Every row gives one point. Examples show where two turns around zero, p and q, send a point. Write where each new point lands after one turn and then the other. Backwards means that the second turn is done in reverse. Each puzzle has new turns, and all numbers are rounded.

Turn p:
[ 4 41] => [-9 40]
[  7 -19] => [ 12 -16]
[-11 -22] => [ -4 -24]
Turn q:
[45 -7] => [43 14]
[  4 -13] => [  9 -10]
[-19  13] => [-23   3]
[-30   6] => [-29  -8]
Where do these land?
p, then q: [11  1] => [7 8]
q, then p: [  3 -35] => [ 27 -23]
q, then p: [-14  35] => [-35  15]

Turn p:
[ 8 48  9 18] => [10 50 10  9]
[ -9   7   2 -35] => [ -1  -4  16 -33]
[  5 -15  -6 -20] => [  7 -20  -3 -15]
[-4  4  5 20] => [-7 10  0 18]
[  7 -20   2  -1] => [  5 -20  -3   6]
[ -3 -19 -17  12] => [ -9 -13 -22   8]
[-4 -4  6  5] => [-5 -3  4  7]
Turn q:
[ 30 -20 -26 -19] => [ 32  -9 -25 -24]
[-13  -1  16  -1] => [-11  -9  14   6]
[ -4  18  11 -15] => [-13   4  15 -16]
[-12  -5 -14  23] => [ -6   5 -18  23]
[-1  8 14 12] => [-3  9 14 11]
Where do these land?
p, then q: [ -4 -35  -6  11] => [  6 -17 -23  23]
q, then p backwards: [10  8 -5  7] => [ 6 13 -3  4]
q, then p backwards: [ 4 22 20 -8] => [-14  18  16 -13]
q, then p: [-20 -18 -11  13] => [-15  -4 -24  14]
p, then q backwards: [  9  23   3 -23] => [ 27  14   6 -13]

Turn p:
[ -4 -11  18  15  -1  -3] => [ -2 -12  17  15   1  -3]
[ 15  -8  -4   1   1 -12] => [ 14  -5   0  -5   1 -14]
[ -5  -4   4  -9   9 -15] => [-10   0   3  -5   7 -16]
[28 22 -1 19 -7 48] => [37 19  4  9 -8 46]
[ 25  23   2 -41 -10   7] => [  5  28   5 -43 -18   7]
[-17  -3  -6 -10  36   7] => [-16   9  -7  -3  37   3]
[-16  -4  -3  18  -8  -6] => [ -7 -12  -7  21  -5  -3]
[ -6 -19  -3 -12 -14 -12] => [-10 -22  -3 -13  -7 -10]
[-19   4  -6  20  -7 -13] => [-10  -5 -12  25  -8  -9]
Turn q:
[  9  -9  18  -1 -24  15] => [ 15  -8  12   5 -27   9]
[ 12  36 -26  17  20 -11] => [  5  32 -17  16  37  -3]
[-17   1 -23   7  23  26] => [-30   0 -14   9  15  26]
[  7 -15 -20   8   3   5] => [ -1 -13 -22   9   3   5]
[ 12 -12  22 -25   0  -8] => [ 17 -17  18 -23  -2  -4]
[  1 -19  19 -10 -14  -6] => [  8 -17  12 -11 -19  -9]
[-11   1   5 -16 -16  -8] => [  0   6   3 -19 -16  -7]
[-14  19   5  20   9 -14] => [-14  20   9  13  11 -18]
Where do these land?
q, then p: [ -6   7  17  -7  22 -19] => [-16  10  19  -4  15 -18]
p, then q: [-20 -16   5  -4  20  -4] => [-26 -11   6  -3  15  -8]
q, then p: [ 10  -8  18   2 -18  15] => [ 13 -14  16   1 -17  10]
q, then p: [ 25  15 -16  -8 -11  20] => [28 13 -8 -7 -1 24]
p, then q: [-35   2  14  -7   7  -5] => [-36   7   9   0  -4  -9]
q, then p backwards: [  9  -2 -39  -7 -15 -14] => [  6   9 -44  -5   0  -6]
q, then p: [17  2  1 31 -5  8] => [24 -4  0 28 -2  0]

Turn p:
[ -6   8 -15 -10   3   9   9  -4  18] => [ -8  13   3 -16   6   6   3  -2  19]
[-5  5  3  8  9  7  7  0 14] => [-6  0  5  6  2  6  6 -6 17]
[ -3  -1 -12 -29 -16   7  -4   0   8] => [ -7  14   7 -28  -3   3 -11  13  -2]
[ 18 -11   8   5 -13   5   8  -6  -9] => [23 -2 -1  5 -8 12 -1  8 -7]
[  1 -16   6   7   9  -5  -2  -4  -8] => [  3 -18  -9   6   3   5   1   0  -7]
[  1  -4 -20   7  -2   5 -16   3  -5] => [ -5   9 -19   3   6  -1 -16   1  -3]
[ -5   0   8   8   9 -26   7   6  -7] => [  1 -17  -6   5  -4 -19  17  -6  -3]
[20  6  9  4  4  8 -9 -3 -6] => [14  2  9 14 12  2 -9  2 -6]
[ -7   6   2   2 -11  -8 -15  -3   1] => [ -4   1   3  -1  -9 -10 -13 -10  -6]
[-8  5  2 -3  1  1  6 -3 -7] => [-3  3  2 -2 -1  2 10 -5 -6]
[-6  3 10  1  7 -3  9 13  1] => [-7 -4  6  7 -3 -5 15  4  4]
Turn q:
[-18  -3 -15  -6   1  -2  19  -2   6] => [-12   5 -11   0   6  10  23  -1   6]
[ 2 -1 -2 10  5  6 -6 -6 -7] => [13 -1 -2  8  0  3 -5 -4 -2]
[ -8  -6  -1  -3   7  -6 -12  -2  15] => [ -9  -5   2   6   6  -6  -3 -10  16]
[  1 -10  -4  -6 -18   4  -6   5   2] => [ -6 -11   3   1 -10   6  -1  14   7]
[  0 -10   1  -5   2  -4  -5   5 -14] => [ -1 -10  -3   9   5  -5  -2   9  -9]
[ 4 22 -9  6  0 -6  5  2  1] => [  7  18 -11 -10  -4  -6   1   1   3]
[12 -6 -9  9 -6 -3  4  4 20] => [ 8 -3  9 -8 -9 -6 12  0 18]
[ -9   3  14  -8 -10  -4  12  -7 -18] => [-14   2  -5   0  -7   7   1   0 -26]
[18 -4 -4  0 14 12 -4 -9  0] => [ 19 -12   1  -8  10   4  -6  -7   2]
[-4 16 28  3  5  3 -6 10 -5] => [ -6  18  15   3   4  -6 -20  -1 -15]
Where do these land?
q, then p backwards: [-5 10  8  6 -6 -4  3  7  3] => [ -4  11  -2  -3 -11   5  -1   7   0]
q, then p: [ 4 -1  9 -6  5  0  7 -4  4] => [-1 -6  5 -6  4  5  5 -2 -8]
q, then p backwards: [-14   3   4  -4   4   6  11  -2  -9] => [ -6   1  -3  -1   5  14  -1  -1 -14]
q, then p: [-10   5   5   0   2  12 -14  -7  -2] => [ -7   3   0  10   6   6 -16  -9   0]
q, then p backwards: [17  0 -4  2 -9 11  8 -8 -9] => [  6 -15   4  -7 -12  -2   9 -12  -6]
p, then q backwards: [-3 -4  4  6  2 13  6 -7  6] => [-8 -4 -3  2 -4 14  1 -7  6]
p, then q: [15  8 -7 -8  3  8  3  1  2] => [  4   9   5 -10  12  -9  -7  -1   0]
p, then q: [  4   2 -23   3   1  13  -6   0   1] => [  6  11 -12  -3  11   0 -10  -1  15]
q, then p: [-3 -8  7 -9 -7  5  1  9  3] => [-13  -6   5   6  -7   4   5   5  -2]
p, then q backwards: [  2 -10   3   6   2 -48   3   7   7] => [ 27 -16 -14  -2  -1 -35 -12  -6   2]
p, then q: [ -5  -5 -14  -2  -3 -28 -18  -3   3] => [-13 -21 -22   5  -2 -15   0   0   8]
q, then p: [-2  0  8  5  8 12 -4  8 -9] => [ 1 -2  3 18  9 -2 -2  0 -5]
